Each row of a before or after table is a point. The points were changed in one or more steps. Then noise was added and the rows were shuffled. The steps act on columns, c1 being the first. Name the steps. A step turns or swaps two columns, mirrors them in a line or flattens them onto one, adds a multiple of one to another, or multiplies or shifts one. Angles are multiples of 10 degrees, from the lower column toward the higher: turns from -170 to 170, lines from 10 to 170 but not 90. Use the fewest steps. Two steps may share a column if one is a turn and the other turns, adds or multiplies; they go together, in the order done. Otherwise the lowest column goes first.
In the rows, 128 means zero.

Before, 11 rows:
[[160 158 100]
 [128 117 128]
 [177 161 109]
 [102 147  99]
 [ 98 101 149]
 [136 156 121]
 [173 127 135]
 [106  97  99]
 [174 112 124]
 [ 96 112 112]
 [120 146 125]]
After (11 x 3):
[[238 121 163]
 [149 138 129]
 [ 57 125  86]
 [ 76 137  78]
 [129 122 128]
 [214 140 128]
 [ 86 115  83]
 [110 136 119]
 [233 128 175]
 [250 143 153]
 [ 49 117 122]]
Steps: multiply c1 by 2.5; turn c1 and c3 by 20 degrees; multiply c2 by 0.4

Before:
[[152  57 118  52 132 142 193 163]
 [202  61 126  24 105 134 140 175]
 [195 172 114 152 132 214 129 151]
 [185 110 126 103 140 134 153 228]
 [133  95 183 158  94 200 149 154]
 [130 141 167 153  62 161 169 125]
 [ 35  49 151 179  39 137 136 120]
 [143 170 150 106 137 191 126 186]]
After, 8 rows:
[[149 170 137 158 112 119  58 148]
 [124 119 197 179 112 109  42 126]
 [183  89 127 102  96 136  52 142]
 [162 102 115 151  85 168  92 152]
 [140 139 180 109  82 161 112 152]
 [139  51  29  64  70 133 112 163]
 [117 168 148  40 121 199 100 128]
 [142 209 205  20  88 144 121 150]]
Steps: mirror c1 and c3 in the line at 40 degrees; turn c2 and c4 by 70 degrees; flatten c5 and c8 onto the line at 150 degrees; turn c6 and c7 by -100 degrees

Before:
[[138 158 108 184 198 135 116 145 184 175  76]
 [124 136 158 191 120 214 115  77  87 124 164]
 [125 191  86 111 114 112 192 164 137 109  82]
 [154  90 184 185 119 106  38 164 153  94 172]
 [121 123 189 121 150  90 169 170 102 196 126]
 [116 160 148 136  82 168  88 177 174 148 132]
 [165 139  69  72  53 134 154 126 136 200  88]
 [ 43 184  93  57  66 127 146 125  87  82 173]]
After (8 x 11):
[[167  60 159 102 219 153 180  75 121 107  87]
 [ 42 182 139  85 198 147 185  82 169  80 172]
 [126 157 163 157 155 134 190 154 121  71  80]
 [120  58  79 148  87 105 174 185 154 119 127]
 [116 115  92 107 164 153  81 144  83  94 132]
 [125 134  97 168 126 191  53  73 171 120 164]
 [140  87 172 161  68 121  83 193  72  92  74]
 [155 155  71 111 118  70  38 156 103 172 172]]
Steps: mirror c2 and c10 in the line at 140 degrees; add 0.7 times c5 to c8; turn c3 and c5 by -160 degrees; turn c4 and c7 by -40 degrees; turn c6 and c7 by -20 degrees; multiply c9 by -1

Before (8 x 18):
[[120  92 101 176 121  68 123 172 108 120 146 130 134 159 128 139 110 146]
 [118 195 141  87 164 131 147 166  29 202 103 124 128 146 142  92 151 155]
 [111 156 109 166  60 192  86  32 135  89 158 153 142 131 148  50 115 119]
 [118 139 155 119 169 134 172 142  56 193 142 146 135  78  85  79 174 172]
 [109  83  77 173  60  56 127 131  99 139  79 169 164 156 136 124 122 123]
 [ 66  77  30 161 112 109 124 134 124 104  89 139 133 169 153  91 132 114]
 [ 96 135 101 175  86 162 131  22 168 111 127 150 179 164  92 163  65  76]
 [136 133 172  67 148 142 142 197  80 206 105 155  91  96  96 123 161 197]]
After (8 x 18):
[[120 139 158 124 101 133  64 162  76 196 154 151 133  78  79 173 177 169]
 [ 93 148 103  75 161 165 162   7 135 116 104 152 187 166 162 167  70  74]
 [111 161 106  66 193 190 124  35 175  92 106 147 144 136  45 107 108 127]
 [ 69  75  27 149 113 115 128  97 130 105  86 136 132 173  94 100 125 117]
 [107  87  75 151 150  49  98  94 125 135  48 169 162 152 125 122 117 122]
 [124 198 140 131  89 129  32 194  91 208 130 122 127 142  95 116 156 157]
 [124  91 106 192 138  59 115 103 135 131 136 132 135 159 144 125 111 138]
 [146 129 171 150 100 139  85 226 111 202 128 147  95 102 119 163 161 206]]
Steps: add -0.5 times c17 to c4; turn c4 and c8 by -60 degrees; mirror c5 and c11 in the line at 70 degrees; turn c7 and c9 by -80 degrees; turn c15 and c16 by -90 degrees

Before (13 x 24):
[[ 88 122 135 135 122 113 171  71 153 159  71 102 152 157 114 147 149  81
   73 168 152 122  98 128]
 [161 193  76  61 153 203  97 150 145  65 161 121 190 116  53 120 151 147
  130 107 135  76 165  92]
 [ 99 144 108 127  75 175 148 163 111  92 114  83  99 123  89 125 129  63
  130 144 108 101  87 111]
 [ 80 118 173 129  96 130 133  76 101 120  78 155 162 170 156 159  82 120
  107 152 194 114 125 101]
 [ 84 175 211 123 130 166 156  87 115 131  42  89 128 154 141 164 125  65
   69 125 148 150 104 123]
 [159 100 185 113 170 151  84 118 106 154 115 155 205 192  97 148 147 140
  165 130 134  66 138  92]
 [ 62 107 141 133 132 160 163  95 143 131 105  80 128 150 133 124  81  55
   98  87 141 126 112 147]
 [158 167  98 114 104 152 149 153 114 114  98 122 119 117 111  60 103  50
   96 125 107  62 141 138]
 [127 184 105 108 161 157 151 156 145  34 145 158 149 138  72  78 139 112
  172 134  67  47 157 108]
 [154 165  92  98 128 200 109 187 168  90 136 172 131 129  98  86 156 181
  158 118  81  68 153 146]
 [ 90 123 182 154 151 116 109 107 118 193 103 134 177 193 157 132 119 139
  113 144 145 136 156  27]
 [103 174 105  59  92 146 143 133  99 101 126 123 124 133  58  72 106 119
  126 116  58 100 124 151]
 [155 173  84  99 139 171 123 165 142  98 150 187 172  56  66 133 135 101
  163 109  54  82 155 118]]
After (13 x 24):
[[157  94  79 100 138 176 116 169 145  96 151  57 177 190 193 134 138 135
  161 118  53  79 152 117]
 [119  81 102 112 162 160 155 159 139  33 144 136 126 155 194  81 143 166
  169 123  68  55 154 108]
 [154  92  99 118 104 150 143 154 109 117  98 113  97 121 152  56 105 115
  100 112 105  29 141 138]
 [147  97  94  90 126 197 105 186 167  91 132 128 151 169 169  88 156 204
  153 124  77 115 154 148]
 [154 157 183 111 169 152  92 117 103 155 114 192 252 152 152 148 146 177
  160 151 134  86 134  88]
 [ 66 148 138 127 133 161 136  92 145 132 104 148  90  79 115 124  85  71
   96  78 146  77 110 144]
 [100  97  99  63  89 143 137 134  96 103 124 134 108 121 204  78 105 138
  126 112  59 103 125 149]
 [163  71  77  59 151 205  92 149 147  60 160 117 221 123 215 122 145 177
  131 124 134  97 168  90]
 [ 84 138 134 130 124 112 188  71 151 155  73 160 110 104 144 145 153  97
   70 138 154  95  96 131]
 [ 95 118 109 126  74 180 152 163 109  93 111 121  81  84 168 122 128  95
  129 129 105  66  87 110]
 [ 82 132 176 126 100 129 144  75 102 123  80 167 159 153 100 164  83 131
  110 143 194 116 125 101]
 [ 83  76 215 122 129 168 153  88 115 128  44 157  95  90 126 164 125  64
   70 112 150 107 107 120]
 [ 88 127 181 155 150 115 120 109 118 194 101 198 196 133  96 130 118 133
  111 153 146 137 153  25]]
Steps: turn c2 and c15 by 170 degrees; add -1 times c7 to c13; turn c7 and c20 by -30 degrees; swap c12 and c14; turn c18 and c22 by 40 degrees
